Rows are points. The points of each table are mixes of a few directions, plus a little noise. Count the directions of each table, and those that both share. Where both have some left over, give the other angles between the two spaces (their principal angles), to ten degrees, smallest first.

First:
[[-51  48  59]
 [  4  -3  -4]
 [  1  -2  -2]
 [ 24 -22 -27]
 [ 23 -21 -26]]
Second (6 x 3):
[[ 25 -15  34]
 [ -3   1  -6]
 [ 33 -22  49]
 [-46  31 -65]
 [-13  10 -20]
 [  6  -4   8]]
Directions: first 1, second 1, shared 0; angles 90

First:
[[-10   6  -7  42  12 -14]
 [ 27  28   2  20   3   6]
 [  0  16  -5 -59  -2  -9]
 [ 26  39  10  44  16  15]
 [ 14 -65 -17  -2 -59 -16]
 [-56 -25  17 -46  30  15]]
Second, 6 rows:
[[ 48 -10  67   5  -9   0]
 [ -1  20  -4 -13 -17  -3]
 [  9  11 -38 -18 -15  12]
 [  0  -4  22   5   3  -6]
 [ -1 -31 -87   8  27  40]
 [-52  16  44  13   9 -38]]
Directions: first 4, second 3, shared 1; angles 40, 80

First (9 x 11):
[[-49 -23  68  16 -51 -43   5  34  -1  46 -40]
 [-22  24   3  -5  36  31  18  12  -6 -27  32]
 [ 95 -17 -82  -8 -10  -9 -39 -61  12  -2 -13]
 [-21  10  13  -1  14  12  11  13  -4  -9  13]
 [-31  23  12  -4  35  31  21  19  -8 -25  31]
 [ 36  -5 -32  -4  -1  -1 -13 -23   5  -3  -2]
 [-14 -20  30  10 -39 -32  -5  10   2  32 -31]
 [ 32   3 -34  -6  11   9  -8 -20   3 -12   8]
 [-24   4  21   3   2   3   9  15  -3   1   3]]
Second (8 x 11):
[[ 33 -24  65 -15 -39 -10 -23  42 -22   7  -2]
 [ -3 -15   3  -1  -8 -35   0  20  -4   4 -11]
 [-12  11 -25 -49 -23  -3  25 -35  37  25  31]
 [ 10   5   9  38  28  37 -16   1 -21 -24 -12]
 [-16  -5 -22  44  35 -23  -3  18 -15 -18 -33]
 [-19  19 -40   9  28  18  15 -31  14  -8   3]
 [ 32 -23  63  -8 -32  -8 -25  41 -23   5  -6]
 [-21  30 -50 -20  12  25  29 -57  36   7  27]]
Directions: first 2, second 3, shared 0; angles 40, 80

First:
[[-25  33 -15  17   8 -31  16   5  -7 -14  11  -5  -9  14]
 [-47 -12  31  19 -20  11  -3   3 -14  17   9  -3  -9  -7]
 [-50 -35  24   3  20  55 -12  16  -2  20 -21 -29   4 -27]
 [-30   1  13  23  32 -15 -43 -23 -20  36  12   2  -9 -19]
 [ 43 -10  -4 -20  17 -20  -4  15  27 -27   0   6   0 -18]
 [ 13 -42 -44 -27 -13  59  -1  39  15 -28  -8   2  53   4]
 [ 27  -5  -7 -12 -54  10  26   4   3 -14   5  19  11  24]
 [ 67  68   1  -5  10 -68  21 -58   0  12 -11   9 -40  28]]
Second:
[[  5  12  -2   3  18  20  -4  -4   7  -6  22   9 -11  20]
 [ -7  -9  -4  14 -32 -12   2   0 -17 -11  -3 -14 -13 -32]
 [  0  -7   0   1 -14  21   8  -6 -15 -17  18  -8 -30 -35]
 [-21  -2 -21  60 -70 -73 -20  11 -26 -14 -25 -25   4 -14]
 [ -4  -8   4 -11  -1 -36  -1  10   9  25 -42  -1  42  10]
 [-25  11 -31  87 -75 -95 -36  15 -24 -16 -24 -23  10  16]
 [ 21   4  20 -57  70  70  17 -10  27  14  25  26  -2  19]
 [  6 -14  14 -38  18  24  18  -3   5  12  -8   3   5 -21]
 [  0  17 -10  25   2  -1 -14  -1   2 -11  20   5 -11  28]
 [ 12  -9  19 -53  43  31  18  -2  20  24 -10  13  20   3]
 [ 13   4  11 -31  40  52  11  -9  13   0  26  15 -14   6]]
Directions: first 6, second 3, shared 0; angles 40, 60, 90

First (9 x 20):
[[ -5  -4  12 -11 -19  11  10  -4   2 -34 -13  15  10 -42 -11  30  -7  28
   16 -11]
 [-27 -10  20   5   8   2  18 -18  -8   8   0  -3   4  18  10 -10  10 -29
    5 -13]
 [-23  -7   8 -11   1  14  20  -1 -18 -38 -13   6 -12 -33  16  34  -2   4
   24   2]
 [ 39  17 -13  -1 -25   1 -21   4  23 -10   4   6  18 -21 -25   6 -22  39
   -7   8]
 [ -3 -21 -20   9  32  -5 -18  33  -7  19 -19   5 -33   2  -5  10  35   3
  -14  -1]
 [ 11 -14  27  42 -11   9 -10 -40  49  19 -16  20  49  11 -59 -15   5  11
  -22 -35]
 [  7  -8 -27  29  36  13 -13   3  -1  -9 -17   1 -28   4   4  22   5  -6
   -7  31]
 [ -7  46   0 -75 -29 -54  16  36 -47  53  79 -47  -8  59  71 -80 -12 -48
    4   4]
 [  9   3  -9  14   6   9  -3  -8   4  -8  -3   0  -1   2   0   6 -10  -2
   -2  16]]
Second:
[[  7 -33 -33  69  44  23 -33 -15  31  -3 -49  10 -31   1 -39  29  25  17
  -23  17]
 [ -8   4  19 -17 -15   3  18  -5  -7 -16   4   5  16 -19   6   9  -9   2
   15  -8]
 [-23 -41 -71  66  -2   7 -67 -52  41  -6 -40 -58 -95  30 -44 -28  37  37
  -18  10]
 [ -7  17  14 -40 -31 -15  15   5 -18   3  30 -15  10   3  22 -24 -12  -7
   13 -11]
 [ 19  22  19 -27   9 -12  19  32 -17  20  25  18  33   5  21  -3 -12 -22
   -3   1]
 [ -1  16  37 -34 -13   0  37  12 -20 -12  15  22  42 -25  19  16 -19 -11
   17 -12]
 [  7   3 -11   5   8  -6 -10   7   2  17   6  -5  -7  16   1 -12   5  -5
  -11   5]
 [ -5  -7  -8  10  -3   3  -9  -9   5  -5  -8  -7 -12   0  -7  -1   4   8
   -2   1]
 [ 12  20  34 -30   2  -3  32  25 -19   4  19  29  46 -13  20  14 -18 -18
    6  -4]]
Directions: first 5, second 3, shared 2; angles 90

First (11 x 32):
[[ -4  42  18 -43 -13  14  52 -56 -41  43 -21   7 -19  28  -9 -45  14  10
  -19  75  12  16   4 -38  51   0 -10 -41 -64 -14  66 -78]
 [ -1  17   7 -17  -6   6  21 -22 -16  18  -8   2  -8  11  -4 -18   5   4
   -8  31   6   7   2 -16  20   0  -4 -17 -26  -5  27 -32]
 [  2 -18  -7  18   6  -6 -21  23  17 -18   9  -3   7 -11   4  18  -6  -4
    8 -32  -5  -7  -2  16 -21   0   4  17  27   6 -27  32]
 [ -2  26  11 -26  -8   9  31 -34 -25  26 -13   4 -12  16  -5 -27   8   6
  -12  46   7  10   2 -23  31   0  -6 -25 -40  -9  41 -47]
 [  4 -52 -22  53  16 -18 -63  68  49 -52  25  -7  23 -33  11  54 -17 -13
   23 -92 -16 -20  -5  47 -63   0  12  50  79  17 -81  95]
 [  4 -50 -21  50  16 -17 -61  66  47 -51  24  -8  22 -33  10  53 -16 -12
   23 -89 -14 -19  -5  45 -59   0  12  49  76  17 -79  93]
 [  0   7   3  -6  -2   2   8  -8  -6   7  -3   1  -3   5  -1  -7   2   1
   -3  11   2   2   1  -6   8  -1  -2  -6 -10  -2  10 -12]
 [  1  -8  -3   7   2  -3  -9  10   7  -8   4  -1   4  -5   1   8  -3  -1
    3 -13  -2  -2  -1   7  -9   0   1   7  12   2 -12  14]
 [ -2  28  11 -28  -9   9  33 -36 -26  28 -14   4 -12  18  -6 -29   9   6
  -12  49   8  10   3 -25  33   0  -7 -27 -43  -9  43 -51]
 [ -2  26  11 -27  -9   9  31 -34 -25  27 -13   4 -12  17  -5 -28   9   6
  -11  47   7  10   2 -23  31  -1  -6 -26 -40  -9  41 -48]
 [  1 -19  -8  19   6  -6 -23  24  18 -20   9  -3   8 -12   4  20  -6  -5
    8 -34  -6  -7  -2  17 -23   0   4  18  29   7 -29  34]]
Second (11 x 32):
[[ -2  25  10 -25  -8   8  31 -33 -24  25 -12   4 -11  17  -5 -26   8   6
  -12  44   7   9   2 -23  30   0  -6 -24 -38  -8  39 -46]
 [  1  -6  -2   6   2  -2  -7   7   6  -6   3  -1   3  -3   1   6  -2  -1
    3 -10  -2  -2  -1   5  -7   0   1   6   9   2  -9  10]
 [ -3  39  16 -39 -12  13  47 -50 -37  39 -19   6 -18  25  -8 -41  12   9
  -18  69  11  15   3 -35  46   0  -9 -38 -59 -13  61 -71]
 [ -3  35  15 -35 -11  12  43 -46 -33  35 -17   5 -16  22  -8 -37  12   8
  -16  62  10  13   3 -31  42   0  -8 -35 -53 -12  55 -64]
 [  2 -27 -11  26   8  -9 -32  35  25 -27  13  -4  12 -17   6  28  -9  -6
   12 -47  -7 -10  -3  24 -32   0   6  26  40   8 -42  49]
 [  1 -18  -8  17   6  -6 -22  23  17 -18   8  -3   8 -11   3  18  -5  -4
    8 -31  -5  -7  -2  16 -21   0   4  17  26   6 -27  33]
 [ -2  21   9 -21  -7   7  26 -28 -20  21 -10   3 -10  14  -4 -22   6   5
   -9  38   6   8   2 -19  25   0  -5 -21 -32  -7  34 -39]
 [ -3  31  13 -31 -10  10  38 -41 -29  32 -15   5 -14  20  -7 -33  10   8
  -14  56   9  12   4 -28  37   0  -7 -30 -48 -10  49 -58]
 [  1 -10  -4  10   3  -3 -12  13   9 -10   4  -2   4  -6   2  11  -3  -2
    4 -17  -3  -4  -1   9 -12   0   2   9  15   3 -15  18]
 [  4 -41 -17  41  13 -14 -50  54  39 -41  20  -6  18 -26   8  43 -13 -10
   18 -72 -12 -15  -4  37 -49   0   9  40  63  13 -64  75]
 [  4 -51 -21  51  16 -18 -62  67  48 -52  25  -8  23 -33  11  53 -16 -12
   23 -90 -15 -19  -5  45 -61   0  12  49  78  17 -80  93]]
Directions: first 1, second 1, shared 1

First:
[[ 38  -8 -26  32 -13  -6  -8 -26  22  61 -12  37  -6  12  15 -21  -5   2
   -7   0  -2  15  37  35  48   0   2 -72 -29  39 -50   4]
 [ -8  31  24  -8   5 -11  -2  -8  -4 -13  -3 -21  36 -25  -2   8 -12  -2
    8  -2   8  11 -30 -25 -14  15  27 -12   0 -49  30 -10]
 [-11  -7  23 -30 -43  17  -4 -41 -30 -22  25  47 -13 -51  45  13  28  13
   16  -4  -7 -17  63  21 -31   8   5 -45 -35 -83 -18 -58]
 [  1  21  43   4  18  19  -4  16   5  20   8  -1  46 -40 -13   7  15 -14
  -12 -12  40 -12   1 -28  30  -3 -15 -10 -13 -20 -23  11]
 [ -3 -16 -79   3 -19 -11   6  28   3 -54  -6 -27 -83  54   0  -7 -44  16
    0   2 -58  27 -60  44 -51 -20  -6  72  37  84   5   5]
 [ 10 -16  22  10  30 -15   2 -21   8  54 -16   8  39  28 -14  -9  26 -11
    0  12  24 -10  41 -25  52  14  11 -33  -2  -6  21  24]
 [  6 -24 -54  11  -8  -8   3  14   7 -12  -9  -7 -55  51  -4 -13 -21   9
   -3   6 -32  14 -19  31 -12 -14  -9  35  22  73  -4  13]
 [-33  19  52 -23  32  15   6  36 -16 -37  14 -38  34 -29 -27  23  18 -13
   -3  -7  30 -24 -33 -54 -18  -1 -14  66  22 -40  38  10]]
Second, 11 rows:
[[ 17 -17   8 -31  30  -6  54 -68  16  43 -16  45 -16 -43   5  82  20  28
   11  48  -8 -26  76  39  -3 -22 -56  17 -12  13 -58  35]
 [  5 -20   9 -27  23 -13  44 -57  15  37 -17  39 -24 -38  -8  66  28  19
   16  32   7 -20  53  37   0 -24 -35  14  -3   9 -59  20]
 [ 22  16  -6   8   0  22  -8  10  -6  -9  10  -8  28  10  28  -8 -30   9
  -24  15 -33  -2  19 -14 -10  19 -23  -3 -19   2  33  22]
 [-11   7  -7   6 -16 -16 -18  29  -8 -10   1 -29   1  18 -17 -33   3 -19
   22 -36  20  26 -62 -18   9   1  43  -4  15  -5  27 -33]
 [ 25   8 -15 -34   8 -35  37 -26   0  41 -16 -15   5 -19  -6  43  10   7
   60  -1   3  28 -21   1   8 -17  -1  16  -1  10  16  -7]
 [-22   5   6  38 -20  27 -52  52  -9 -49  20 -13   9  34   5 -69 -20 -17
  -47 -21  -1  -6 -23 -23  -3  25  26 -19   4 -13  21 -11]
 [-22  -3   2  10 -13 -11 -20  24  -3 -15   1 -14 -12  14 -21 -32  11 -18
   10 -31  26  12 -45  -7   7  -1  42  -7  17  -6   2 -31]
 [ 22   9 -16 -37   5 -45  39 -25  -1  44 -18 -19   1 -19 -14  43  17   3
   74 -10  12  36 -37   1  12 -23  10  17   3  11  17 -17]
 [-35  -4  16  56 -21  50 -68  58  -6 -68  26   3   3  40   9 -85 -24 -18
  -84 -14  -4 -29   4 -17 -10  34  19 -27   5 -18   2   0]
 [ 42   7  -5 -22  24  14  39 -46   7  31  -4  23  20 -25  36  61 -17  33
   -9  55 -44 -18  78  14 -13   1 -72  12 -30  13  -3  52]
 [-38  -6  10  34 -22  12 -49  48  -5 -44  13 -12 -10  30 -17 -67   1 -24
  -28 -35  23  -1 -43 -15   3  12  48 -18  19 -13   1 -30]]
Directions: first 5, second 3, shared 0; angles 40, 80, 90

First, 11 rows:
[[  2  -9  46 -41  13 -14  51  11  44   7   7 -30  11  38 -54  -5  52  14
   -2 -26 -41  17  -3  29   7  59  21  11 -11  25 -25  43]
 [ 18  21  46 -33 -28   6  -6  18  14   2 -11 -11  -3  18  -3  27  -1   5
  -12 -34 -27  15   1  18   1 -14  -3  -8  14   3 -10  12]
 [ 26  38  46 -27 -69  20 -48  21  -8  -3 -21   1 -11   2  37  53 -36  -5
  -26 -40 -13  12   3   9  -2 -64 -28 -22  36 -12   0  -9]
 [  1 -11 -21  27 -23  15 -35  -6 -36   4 -11  17   2 -26  40  16 -17 -14
    1  14  22  -6   2 -17   2 -49 -36 -18   1 -25  15 -47]
 [  1 -37  31  -9  25  -4  57   5   7  36 -24 -14  32  37 -42  11  62   9
   22  -4 -55  15   1  30  15  17  -4   0 -46  -9 -18 -33]
 [-17  46 -85  55  60 -10 -18 -26 -32 -17  -7  45 -24 -29  19 -37 -80  -1
   25  52  37 -36   0 -29 -27 -23  56  27   3  -7  31 -13]
 [ -4 -22   5  -5 -10   1   4   2   6  -2  13 -11   5  -3  -2  -3  23  -1
   -6  -4   7   6  -1  -1   6  17 -16  -3  -1   4  -4   8]
 [  5   4  42 -36  25 -15  54  11  40   9  -1 -25   7  41 -55  -6  39  15
    4 -23 -46  14  -2  31   3  53  36  17 -11  22 -23  40]
 [  4  37  10 -12  35 -11  25   3  12   4 -19   5  -7  26 -28  -2 -17  13
   14  -3 -36  -3   0  19 -10   5  50  19  -6   6  -5  10]
 [-31 -75 -81  61  25   0  -1 -31 -28  -2  36  10  14 -46  21 -47  32 -15
   13  61  66 -19   0 -42   8  26 -36  -5 -27  -9  17 -29]
 [ -4   9 -42  20 -54  13 -81  -8 -19 -40  39  11 -28 -58  68 -10 -53 -18
  -32   9  84 -11  -1 -49  -9 -27 -37 -15  51   3  25  22]]
Second (8 x 32):
[[  8  16 -51  20 -40   3 -39  14 -22 -69  -2 -31   1 -50  30  16 -59  16
  -53  16  76  11 -21   3 -21 -37  14  -5  31 -16  19  22]
 [  8  -9   2   0 -78  21 -67   8 -14 -23  21  -5  -8 -40  58  24 -20 -16
  -40 -14  51   5  -1 -24   4 -39 -62 -30  38  -8  11   2]
 [ -8  24   8   8  65  -8  29 -19  -4  54 -24  49  -9  38 -20 -17  -1  -8
   60   8 -63 -23  17  -3   1   0  28  18 -29   1  -2 -39]
 [ -5  10  46 -30  53 -14  52  -6  35  45   0  15  -5  54 -50 -21  40   0
   41 -18 -73  -6  13  12   9  51  29  21 -23  27 -20  13]
 [ -1  25 -10   1 -30   7 -53  -4  -4 -17  24  18 -27 -26  41  -6 -42 -14
  -15  -6  37 -12   4 -31  -6 -17 -15  -5  39  10  13  21]
 [ 11  16   3 -12 -43   6 -31  14   2 -34   6 -20  -5 -18  18  17 -26   5
  -36 -14  30  11  -8   3  -7 -17  -5  -8  31   1   3  28]
 [-20 -65 -21  18  62 -16  72 -14   8  22   5 -14  32  16 -51 -34  75   8
   30  31 -16   1  -3  11  13  63  10  13 -57   1 -11 -15]
 [  6 -17  23  -7  12   0  37   7  -3  23 -30 -10  23  27 -26  20  32   9
   13  -5 -42  12  -1  30   8  -4   1  -4 -31 -15 -12 -32]]
Directions: first 4, second 5, shared 4

First, 8 rows:
[[ -2 -27  51  37  33 -29  -8  -5  -6  -5  13 -23  51  45  -1  12  -3   1
   -8  -2  -4  14   9   4  17  29 -35  29 -13   8  -4  -4]
 [-10  36 -35 -29 -33   5 -31  36  20  47 -28 -39 -42 -81  48 -22  18 -39
   60  16 -43  41  14 -22 -20 -87 -27 -14   8   6  64   2]
 [ 19  44 -14 -55 -35  48  35  40   4 -26 -34  23 -55 -10  26  26 -20  43
  -16  -3  31 -63  -1  11 -48  41  59  -2  15 -16  27  10]
 [-27  27  10 -25 -17 -20  44   1   7 -20  10 -48 -24  29  14   4  -7  -9
   -2 -19   2   6 -25 -15 -41 -39 -39  14 -13  21  20  -6]
 [  7  -2  -3   5  -6  13  -3  -4 -19   4 -10  19   3  15  -7 -14   1  11
  -10   2   7 -14  11  10  13  27   6   5 -11  -6 -11   5]
 [ 13 -33  24  44  11  10 -18 -23 -54  10 -11  34  52  70 -27 -33   4  25
  -31   6  15 -17  33  26  55  84 -12  30 -39  -9 -43   9]
 [  6  -6 -14 -12  26 -13  -4   8  58 -17  27   5 -15 -74   0  52  -8 -12
   17   0  -7   9 -29 -13 -22 -42  49 -41  59  -5   8 -10]
 [ -7 -39 -21  36  21 -17 -16 -55 -12   7  34  30  30   5 -53 -25  15 -19
  -10  -1  -1  22 -11   0  46 -13  -1 -21  -4   1 -60  -6]]
Second:
[[ -2  -7 -63 -20   2   7  15 -38  27 -21  37  54 -36 -56 -47  10   2 -10
   -8  -8  14  -9 -44  -8  -3 -44  70 -65  43 -10 -49  -8]
 [  7   9  33   9  -4   2 -23  34 -10  19 -30 -25  18  15  35  -5   1   7
   11  10 -13   6  34   7   2  24 -31  32 -17  -1  38   8]
 [ -5  -2  -2   5 -17  12  30 -34 -42 -17   4  26   3  69 -33 -31  -1  21
  -41 -12  29 -29  -4  13  13  40  -4  15 -36   2 -47   4]
 [ -4  -6 -46 -14  -7  10  25 -41  -3 -22  27  48 -21  -7 -47  -7   2   3
  -26 -11  26 -19 -33   0   3 -10  48 -36  14  -5 -55  -4]
 [ -8   2  73  21  18 -36 -19  43  11  16 -14 -85  40  24  57  16  -1 -13
   30   5 -32  39  26  -7 -12  -5 -81  52 -18  17  67  -2]
 [  7  -4 -63 -24   1  13   2 -25  31 -11  24  54 -37 -74 -34  14   2  -9
    3   1   8  -7 -34  -7  -2 -42  76 -65  50 -14 -32  -6]
 [ 14  11  29   8 -11  16 -31  44 -19  30 -43 -18  15   4  43  -9   1  13
   17  16 -15  -2  46   9   6  37 -23  35 -20  -4  46  11]
 [ -9  -3  46  14  11 -26  -4  17   4   3  -3 -51  23  26  27   7  -3  -9
   11  -1 -16  22  12  -4  -8  -2 -51  32 -15  13  30  -2]]
Directions: first 5, second 3, shared 3

First, 10 rows:
[[-20 -12   2 -11  -1   6  31  -9   4 -17  -4 -17   9  -5  -5   4 -20  -8
  -23  11   9  11  12   1  10   4   2  24   6  12  -6   1]
 [ 30  18  13   0  -5 -25 -32  -1 -16  -4  24  12 -16  10   6   6   5  -5
   18   5   0   3   5   8 -11  16 -13   4   4   2  13  -2]
 [ 23  17  11  -6  10 -15 -15 -15 -13   5  18   9 -12  -2  11   4 -16  -6
    0   2  25  -6  10  13 -21   7 -17   2   0  -9   5   8]
 [ 32  21  15  -6  -4 -17 -23  -2 -16  -1  21  13 -16   5   9   6   8   1
   17   0   3   1   1   9 -16  12 -15   0   2 -13  10  -8]
 [ -3  -7 -15  15 -10  30 -12  27  15  27 -35  18   7  -1   1 -14  50  28
   29 -26 -34 -14 -35 -13   3 -26  19 -50 -14 -32  -5 -13]
 [ -4  -2 -27  25  19  17 -16  14  10  37 -17  12   4   1   1 -13  21  18
   17 -27 -11 -25 -21 -14  -5 -25  11 -45 -12 -18  -3   1]
 [-26  -9  -7 -18  16  22  58 -12   3 -13  -3 -25  16  -6  -5   7 -25  -1
  -29   1  21   7   9  -5   4  -3  -5  25  10  -4 -11  -9]
 [-35 -24 -14  12  -8   8  18  13  14 -13 -14 -19  15   9 -17  -3   3  -4
  -11   7 -27  12   0 -17  33  -2  21  13   6  34  -3  -3]
 [-28 -23  11  -8 -23   2  17  -4  15 -19 -21 -11   9 -13  -8  -3 -13 -13
  -26  20  -4  14  10   6  19   2  15  18  -2  24 -10  19]
 [ 29  20  13  -2   4 -29 -28 -11 -17  -2  28   9 -16   5   9   5 -12 -10
    7   7  16  -1  12  12 -17  16 -17   8   4   5  11   6]]
Second:
[[ 36  18  20   6 -20 -36 -56   5 -14  -3  23  22 -24  11   6   2  15  -6
   27  10 -14   3   2  11  -7  18  -7  -4  -1  10  16   4]
 [  1   2   1   0  -2  -1  -2   1  -1  -1   1   1  -1   0   1   0   1   0
    1   0  -1  -1   0   0   0   1  -1  -1   0   1   0   0]
 [ 27  13  14   4 -14 -26 -40   4 -11  -3  15  15 -17   8   4   1  12  -4
   18   7 -10   3   1   8  -4  13  -4  -2   0   7  11   2]
 [-42 -20 -21  -8  22  39  63  -6  16   4 -26 -24  25 -11  -7  -2 -17   7
  -31 -11  17  -5  -2 -12   7 -20   7   4   1 -10 -17  -5]
 [ -4  -1  -2  -1   1   4   5   0   2   0  -2  -3   1  -1  -1   0  -1   1
   -2  -1   1  -1   0  -1   0  -1   0   0   0  -1  -1   0]
 [ 40  20  21   6 -21 -38 -60   5 -16  -3  23  23 -24  12   8   3  17  -7
   29  10 -15   3   3  12  -8  20  -7  -3  -1  10  17   5]
 [-63 -32 -33 -11  35  60  95  -7  24   4 -37 -36  38 -19  -9  -3 -26  11
  -47 -16  25  -7  -4 -19  11 -32  11   5   0 -16 -27  -6]
 [-15  -8  -8  -3   7  14  21  -2   6   1  -8  -8   9  -5  -2  -1  -6   2
  -11  -4   5  -1  -1  -3   3  -8   3   1  -1  -3  -7  -2]
 [ -7  -2  -4  -2   4   6  10  -1   3   2  -4  -4   4  -2  -1   0  -3   1
   -5  -2   3  -1  -1  -2   1  -2   0   1   0  -2  -2  -1]
 [ 23  10  12   4 -12 -22 -35   3  -8  -2  14  13 -15   7   5   1   9  -4
   18   6  -9   3   2   6  -4  11  -4  -1   0   6  11   2]]
Directions: first 5, second 1, shared 1
